Every row gives one point. A path goes straight from each point to the next, and from the last back to the first. The post is the endless flat space through its rows: a point in 2 columns, a line in 3, a plane in 4, and so on, so that a path can go around it. How many times does the path go around the post? Going back the other way cancels.

Post, one row:
-20 7
Path:
-55 31

-20 54

2 64

-65 34

-40 57

6 70

-77 60

-4 30

34 -11

-22 -18

18 -7

-5 51

-14 52

11 20

13 -31

-75 -22
Times around: 1

Post:
38 -44 51 -18 49 -25 7 50 -62

61 48 83 97 37 -34 -77 -99 -31

9 -22 -73 -95 -34 22 87 3 41

17 19 -68 -1 20 14 57 -21 -37

14 -5 1 7 27 48 2 21 45

24 -2 -44 -94 5 -3 -2 48 -33

24 0 -82 -11 -46 -32 -11 14 33

19 14 -65 -14 41 -47 -13 -26 1
Path:
-3 -36 10 -12 -4 31 -7 60 -58

43 -8 25 -11 -14 12 -27 -79 -38

47 -15 -19 -25 -31 6 32 -30 -21

12 6 -49 -38 -12 16 46 -62 2

-23 -16 -32 -2 -67 1 4 4 13

19 52 8 -12 -31 2 49 -43 -23

11 33 52 -37 105 -17 48 13 -76

22 54 15 6 25 20 8 -75 -56

1 -51 -66 -21 -65 -4 25 38 -43

-26 22 21 -10 26 11 -5 -64 10

15 40 -16 -70 3 10 31 -8 1

35 22 -50 21 57 -18 14 18 7

69 22 0 -23 -10 -27 -36 -12 -43

40 -43 -79 -53 -17 -5 4 -53 39

27 -107 40 1 -68 -16 0 69 32

-29 0 -11 -46 -53 -20 -82 60 47

29 -2 44 1 5 -43 -34 -4 41

27 11 -63 13 22 -32 2 12 15

88 44 44 50 104 72 -32 -31 -27

34 -39 -18 -42 38 12 4 46 -47

1 1 7 -13 46 28 5 -61 -73
Times around: 2
